Each row of a before or after table is a point. One or more steps were done to the points. Then noise was added and the rows were shuffled. The steps act on columns, c1 being the first. Name the steps. A step turns or swaps two columns, mirrors them in a line or flattens them onto one, adds a multiple of one to another, or multiplies or shifts one. Angles are multiples of 10 degrees, from the lower column toward the higher: turns from -170 to 170, lines from 10 to 170 but not 90. Use the fewest steps. Two steps may share a column if one is a turn and the other turns, adds or multiplies; they go together, in the order done. Otherwise the lowest column goes first.

Before (9 x 3):
[[ 0.16 -0.03  0.07]
 [ 0.16 -0.50  0.01]
 [ 0.10  0.14 -0.28]
 [-0.31 -0.36  0.52]
 [-0.50 -0.26 -0.18]
 [-0.39  0.38  0.46]
 [-0.15  0.32 -0.25]
 [-0.41 -0.47  0.10]
 [ 0.43  0.40  0.60]]
After (9 x 3):
[[-0.15  0.41 -0.25]
 [ 0.08  0.18 -0.31]
 [ 0.18 -0.62  0.02]
 [ 0.17 -0.04  0.06]
 [-0.49 -0.35 -0.20]
 [-0.39  0.51  0.44]
 [-0.41 -0.63  0.09]
 [-0.34 -0.47  0.51]
 [ 0.40  0.54  0.58]]
Steps: multiply c2 by 1.3

Before (12 x 4):
[[-0.38  0.08 -0.15  0.15]
 [ 0.10 -0.26 -0.16 -0.30]
 [ 0.34 -0.44 -0.16 -0.14]
 [ 0.35 -0.21 -0.16  0.02]
 [ 0.21 -0.02 -0.01 -0.30]
 [-0.05 -0.38  0.31 -0.40]
 [-0.32 -0.29  0.00 -0.20]
 [-0.35 -0.60  0.39 -0.23]
 [ 0.27 -0.03  0.04  0.07]
 [ 0.03  0.11 -0.19 -0.36]
 [-0.02  0.01  0.12 -0.01]
 [-0.27 -0.18 -0.16 -0.41]]
After (12 x 4):
[[ 0.09  0.32  0.05 -0.89]
 [-0.35  0.22  0.68 -0.68]
 [-0.04 -0.09  0.08 -0.03]
 [-0.05  0.10  0.47 -1.19]
 [ 0.35  0.26  0.00  0.06]
 [ 0.27 -0.01  0.05  0.21]
 [-0.31  0.23  0.16 -0.60]
 [ 0.22  0.03 -0.01 -0.89]
 [ 0.34  0.43  0.16 -0.43]
 [-0.27  0.23 -0.01 -1.23]
 [ 0.03  0.04 -0.23 -1.09]
 [-0.38  0.04 -0.16  0.44]]
Steps: mirror c2 and c3 in the line at 110 degrees; multiply c4 by 3

Before (9 x 6):
[[ 0.31 -0.53  0.46  0.28  0.05 -0.18]
 [ 0.19 -0.79  0.03 -0.41 -0.33  0.08]
 [ 0.01 -0.32  0.17 -0.16 -0.61  0.28]
 [ 0.04  0.11  0.13  0.06 -0.28 -0.16]
 [ 0.40 -0.11 -0.19  0.59  0.54 -0.22]
 [ 0.35  0.16  0.03  0.34  0.67 -0.43]
 [-0.16 -0.52  0.55 -0.42 -0.24  0.30]
 [-0.24  0.13 -0.15  0.24 -0.25  0.34]
 [-0.19 -0.78  0.34 -0.11 -0.09 -0.33]]
After (9 x 6):
[[-0.14 -0.50  0.55 -0.41 -0.46 -0.30]
 [ 0.40 -0.10 -0.21  0.57  0.83  0.21]
 [ 0.03 -0.32  0.15 -0.15 -0.69 -0.27]
 [-0.24  0.12 -0.18  0.25 -0.12 -0.33]
 [-0.19 -0.80  0.31 -0.10 -0.14  0.35]
 [ 0.06  0.12  0.12  0.03 -0.24  0.15]
 [ 0.19 -0.77  0.04 -0.41 -0.55 -0.08]
 [ 0.35  0.15  0.03  0.37  0.83  0.44]
 [ 0.31 -0.52  0.46  0.29  0.21  0.19]]
Steps: add 0.5 times c4 to c5; multiply c6 by -1

Before (14 x 8):
[[-0.18  0.57 -0.45 -0.35  0.24  0.09  0.00  0.11]
 [-0.27 -0.32  0.11  0.20 -0.32 -0.32  0.37 -0.15]
 [ 0.35 -0.36 -0.13 -0.19  0.40 -0.02 -0.41  0.40]
 [ 0.44  0.62 -0.54  0.11  0.48  0.19  0.24  0.83]
 [-0.32 -0.19 -0.28  0.43 -0.37  0.13  0.45  0.48]
 [ 0.36 -0.38 -0.53 -0.14  0.14 -0.29  0.41 -0.09]
 [-0.39  0.47  0.28 -0.19  0.25 -0.32  0.47 -0.13]
 [ 0.54  0.50  0.09  0.06 -0.30  0.35 -0.30 -0.15]
 [ 0.26  0.47 -0.17  0.06  0.35  0.12  0.56 -0.03]
 [-0.24  0.43 -0.28  0.57 -0.11  0.00  0.29 -0.07]
 [-0.02 -0.08 -0.40 -0.01 -0.37 -0.10 -0.26  0.52]
 [-0.32 -0.21 -0.53 -0.28  0.09  0.31 -0.01 -0.05]
 [ 0.42 -0.34  0.06 -0.21  0.53  0.43  0.27  0.32]
 [-0.11 -0.33 -0.14 -0.16  0.23 -0.23  0.34 -0.16]]
After (14 x 8):
[[-0.05 -0.38 -0.53 -0.14  0.14 -0.73  0.41  0.11]
 [-0.05 -0.35 -0.12 -0.19  0.41 -0.05 -0.43  0.58]
 [-0.64  0.43 -0.29  0.57 -0.11 -0.01  0.29 -0.30]
 [ 0.15  0.50  0.09  0.05 -0.30  0.88 -0.31 -0.40]
 [-0.67 -0.31  0.11  0.19 -0.31 -0.80  0.38  0.02]
 [ 0.03 -0.35  0.07 -0.20  0.55  1.07  0.26  0.49]
 [-0.42 -0.08 -0.40 -0.01 -0.38 -0.25 -0.26  0.56]
 [-0.71 -0.22 -0.54 -0.29  0.08  0.78 -0.01  0.05]
 [-0.79  0.47  0.28 -0.20  0.24 -0.80  0.48 -0.37]
 [-0.14  0.47 -0.16  0.06  0.35  0.31  0.56 -0.27]
 [-0.72 -0.20 -0.29  0.43 -0.38  0.33  0.46  0.58]
 [-0.58  0.57 -0.46 -0.35  0.23  0.23 -0.01 -0.18]
 [-0.51 -0.33 -0.12 -0.17  0.23 -0.58  0.35  0.01]
 [ 0.04  0.63 -0.54  0.11  0.48  0.48  0.23  0.53]]
Steps: shift c1 by -0.40; add -0.5 times c2 to c8; multiply c6 by 2.5

Before (9 x 9):
[[ 0.19  1.00 -0.37  0.11  0.25 -0.15 -0.43 -0.02 -0.50]
 [-0.10  0.05 -0.26 -0.43  0.01  0.08 -0.89  0.15  0.46]
 [ 0.23  0.10 -0.43  0.27  0.09 -0.28 -0.42 -0.22 -0.46]
 [-0.19  0.00  0.74  0.16  0.17 -0.54 -0.90 -0.18  0.26]
 [ 0.03  0.66 -0.03 -0.18  0.89 -0.20 -0.62 -0.19 -0.48]
 [-0.03  0.10  0.30  0.03  0.87 -0.05  0.19  0.24  0.23]
 [-0.23 -0.01 -0.25  0.09 -0.04 -0.32 -0.34  0.04 -0.55]
 [-0.29  0.08 -0.34 -0.38  0.26  0.15  0.18 -0.09  0.58]
 [ 0.73  0.10  0.73 -0.48 -0.01  0.12 -0.36 -0.03 -0.45]]
After (9 x 9):
[[ 0.71  0.08  0.26 -0.41  0.14 -0.46 -0.34 -0.02  0.04]
 [-0.35  0.10 -0.17 -0.41  0.16  0.47  0.19 -0.07 -0.36]
 [ 0.05  0.67 -0.02 -0.44  0.11 -0.39 -0.62 -0.23  0.32]
 [-0.17  0.03  0.29  0.08 -0.03  0.42 -0.87 -0.18  0.39]
 [ 0.24  0.09 -0.18  0.18 -0.11 -0.32 -0.44 -0.21  0.43]
 [ 0.17  1.01 -0.15  0.02 -0.01 -0.41 -0.38 -0.01  0.35]
 [-0.06  0.04 -0.10 -0.41  0.13  0.41 -0.87  0.17 -0.21]
 [-0.32  0.00 -0.07  0.10 -0.04 -0.40 -0.35  0.03  0.48]
 [-0.03  0.11  0.12 -0.27  0.14  0.25  0.18  0.20 -0.05]]
Steps: multiply c3 by 0.4; flatten c4 and c5 onto the line at 160 degrees; turn c6 and c9 by -110 degrees
